Each row is a point. Any point is a mix of the corners, with weights that add up to 1. It lies inside the corners' shape when no weight is negative. Say inside or outside, and name the corners with a negative weight.
(in the rows, 128 means zero)

Corners:
(1): [114  63]
(2): [112 135]
(3): [ 82 151]
Points:
[ 87 127] => outside (2)
[ 80 173] => outside (1)
[111 120] => inside
[110 113] => inside
[112  70] => inside

Corners:
(1): [157 133 154  58 135 120  69 115]
(2): [169  74 202 125 148 111 118  98]
(3): [131 162 129  89 182 192 166  94]
(4): [123 116 104 199  81 101 181 200]
(5): [104 177 154 110 183 130 118  85]
(6): [186 112 200 157  64  86 118 114]
(7): [ 95  81 171 140  92 112 190 101]
(8): [ 59 126  25 225  95 151 153 151]
(9): [163 106 150  55 152  88 160  34]
Points:
[134 112 160  82 162 117 154  77] => outside (6, 8)
[129 143 160 120 148 119 126  95] => inside
[141 123 135 140 122 120 122 119] => outside (7)
[122 146 131 109 137 134 131 112] => outside (2)
[138 129 136 135 132 123 141 119] => outside (7)
[140 124 148 114 131 128 153  93] => inside
[153  91 181 126 138 115 130 102] => inside
[124 132 119 143 109 123 151 134] => outside (2)
[114 123 117 157  97 117 160 136] => outside (2)

Corners:
(1): [190 143 162 103 141 197 154  81 164 198  97  86 102 100]
(2): [128 165 177  78 143 169 120 162 157 101 100 116  83 111]
(3): [152 148 140 105 131 150  93 107 126 134 139 154 147  73]
(4): [103 166 125 164 146 149 182 136 109 106 126 150 121 139]
(5): [ 88 142 127  80 182  90 192 162 151 201 162 142  52 107]
(6): [110  86 114  88  73  83 104  75 166 129 116  97 111 181]
(7): [138 144 169  61  88 174 110  59 150 115 143 122 119 170]
(8): [122  62 153 121 187 116 174 170 185 133 199  95  89 136]
(9): [125 137 220 162 101 188 113  56 163 181 116  67  70 150]
(10): [105 106  90 169  87 107 158 172 159 190 221  53 135 122]
(11): [176 105 140  77 157  84 174  95 118 161 173  50  81 101]
(12): [110 154 221 122  90 152 149 135  89 176 121 136 166 185]
(13): [128  70 143 117 119 107 170 157 111 156 183 133  73 175]
(14): [112 156  93 148 167 168 102 103  56 111 132 164 162 162]
(15): [ 83 102 108 124 188 189 173 157  51  92 143 173 159 100]
Points:
[118 118 127 137 152 139 154 127 106 148 150 128 125 136] => outside (2, 7)
[130 123 183 106 117 110 156 149 167 165 192  97  78 134] => outside (1, 6, 14, 15)
[135 109 122  98 155 131 137 117 132 142 159 108 100 110] => outside (4, 12)
[118 149 146 106 115 118 134 119 127 133 139 114 101 142] => outside (1, 8, 15)
[130  99 137 102 136 140 123 101 117  85 154 123 101 147] => outside (1, 5, 10, 12)
[126 121 132 105 147 126 160 135 131 145 150 122 106 127] => outside (9)
[116 124 131  99 129 121 145 146 126 130 161 125 117 137] => outside (1, 9)

Corners:
(1): [196 140  76  86 202 192 141  68  70  92 108 132 159  53 135 125  65 164
 181  84]
(2): [126  68 132  87 117 131 144  82 113 146 141 107 157  92  89 147  49  97
 147 129]
(3): [133 168 141 116 139 158 175 239 110 107 210  95  71 107 210 133  74 128
  85 178]
(4): [115 117 157 155 140 136 130 147 136 144 168 113  72 131 138 172 147 161
 130 135]
(5): [132 120  77 127 127  77 135 101 224 142 152 165 173 157 106 135 145 101
 109  40]
(6): [127 137 199 131 135  60 113 147 107 112 154 145 133  88 121  93 121  93
 149 164]
(7): [120 154 139 152 131  88 141 132  95  42 152 107 166 135 134  61  79 197
 167  92]
(8): [124 153 116 132 106 114 146 170  98 149 164 127 157 120 123 137 107 104
 179 104]
(9): [145 105  87 137  81  99  98 108  87 190 175 154  80 123 162 138 102 204
 168 198]
(10): [148  88  21  82 181 177 173 171 148 119 145 186 126 143 173 170 173 113
 120 104]
(11): [216 167 103 113 202  89  63 175 159 135  78  61 174 222 141  49 138 197
  65 102]
(12): [ 82  92 122 136 119 154 228  47  91 144 214 158 178 145  98 120 106 121
 110 100]
(13): [144  43 135 137 146  98  92 132 178 145  55  83 130 117 157  77  85 146
 180 163]
(14): [126 129 156 109  82  73 114  99 203 186 159  79 175 139 145  63 174 132
  79 101]
(15): [100 184 110 107 184  70  60 194 138 134 113 118 142 105 170 158 133  70
  97  68]
(16): [151 125 138 154  69  86 139 108  85 139 106 101 141 138 167  98 140 168
 135 131]
(17): [112 162 166  96  80  63  77 166  71 237 117 141  49  97 192 129 169 196
 134 135]
(18): [ 96 173  53  91 133 147 128 102 178 145 128 187 145 134 139 176 128 110
 126  88]
(19): [108 109  95 109 143 146 189  85 118 149 149 155 112 142 195 180 109 144
 203  91]
(20): [129 156  87 105 201 109 157 208 176 124 132  99 175 135 157 152 141  96
  81 135]
(21): [137  88 178 153  89 130 158 147 158 102 158 180 171 126 168  93 104 149
  88 176]
Points:
[159 127 124 113 124  75  96 144 132 148 105 111 157 117 149  88 138 147
 125 118] => outside (3, 4, 12, 18, 19)
[146 138 121 122 135 106 119 142 124 144 132 121 126 129 146 102 135 163
 130 126] => outside (2, 15, 19, 21)
[130 115 123 124 131 117 134 116 118 139 145 129 126 122 143 134 100 150
 137 136] => outside (8, 10, 14)
[120 118 114 122 136 149 176 118 115 112 176 140 132 116 157 148 104 131
 131 133] => outside (5, 8, 11, 13, 17)
[117 128  99 116 124 125 151 120 131 142 162 149 136 119 150 151 121 129
 130 100] => outside (6, 11, 13)
[124 104 130 117 119 106 143 126 166 164 136 135 150 141 133 131 147 115
 115 117] => outside (1, 3, 7, 9, 15)
[132 137  98 118 133 121 145 112 132 133 153 107 158 131 136 120  89 132
 135 106] => outside (4, 6, 10, 17, 21)
[131 124 124 122 130 106 121 134 132 140 132 123 136 123 150 117 116 137
 136 116] => outside (20)
[129 133 119 119 137 114 135 140 135 133 141 131 140 125 145 127 124 130
 130 107] => outside (9)

Corners:
(1): [110  94  72 137  99 157 114 163 118 117 118 136 137  81 112 110  94 147
 135 119]
(2): [132 203 130 122 152 169 170 130 135 158 122  90  83 149 168 142 107 165
 148  65]
(3): [ 97  95 159 139 149 126 124 173 107 103 163 123 161  80 126  81  45  73
 114 182]
(4): [110 112 126 151 128 128 129 139 148  95 158 160 134  94  88 141  63  72
  82 157]
(5): [124 119 141 146 128 110 136 222 135 101 168 151 139  44  75 155 102 140
 137 165]
(6): [149  77 110 147 122 139 153 139  96 144 129 106 139  68  96 156 111 110
 159 210]
(7): [103 157 110 156 112 164 136 170 116 140 134 102 110 131  68 113  93 128
  51 180]
(8): [ 87 129 135  92 181  77 146  48 147 185 117 110 181 156  97 141 161 171
 165  94]
(9): [151  88 113 126 102 120 140 154 146  84 183 102 101  89 120 105 164  87
 111 169]
(10): [129 139 175  85 154  96 103  17  85 139 108 113 123 173 157 209 188 198
 125 111]
(11): [126  77 152 132  64 172 163 128  95 153 192 108 178  62  95 151 115  80
 105 137]
(12): [112 140 150 173 119 205 106 180 157 161 136  82  64 237 139 151  65 176
 170  28]
(13): [ 95 146 139 132  67 128 159 150  85  77 206 126 140 106 104 119  83  95
 112 140]
(14): [102 103 143  64  45 177 129 145 141 144 165 133 164  69  94 115  79 106
 129 167]
(15): [121 165 166 163 187 114  81  32 111 152  99 183 124 149 127 131 222 160
 164 133]
(16): [152 156  98  90 167 171 131 175 110 176 186 141  84 194 146 148 108 171
 150  79]
(17): [118 140 137 146 202 121 174  91 130 107  75 194 146 185 182 177 236 166
 133 135]
(18): [149 154 122 155 144  99 109  59 133 186 134 145 144 162 188 163 154 191
 134 113]
(19): [ 45 124 135 114 152  42 155  32 106 193 137 158  84 159 152 165 176 183
 146 126]
(20): [148 100 152 109  89 150 166 132 153 123 156 126  99 101  84 127  73 150
 106 177]
(21): [138 126 157 110  89  87 126 186  95 144 115 128  88 128  99 103  78  81
  87 111]
Points:
[113 135 144 120 140 122 137 111 114 149 134 135 132 136 132 147 133 157
 148 118] => outside (4, 7, 9)
[116 130 133 121 137 117 130 105 126 147 130 132 114 152 138 135 126 148
 137 115] => outside (5, 7, 11)
[120 110 136 118 109 124 136 139 116 133 153 122 127 120 115 134 119 130
 122 142] => outside (2, 4, 15)
[117 112 134 127 132 127 125 121 125 142 133 135 133 122 116 134 122 138
 129 141] => outside (2, 13)
[120 123 137 119 117 125 137 127 116 132 147 137 136 104 113 135 121 125
 122 149] => outside (12)
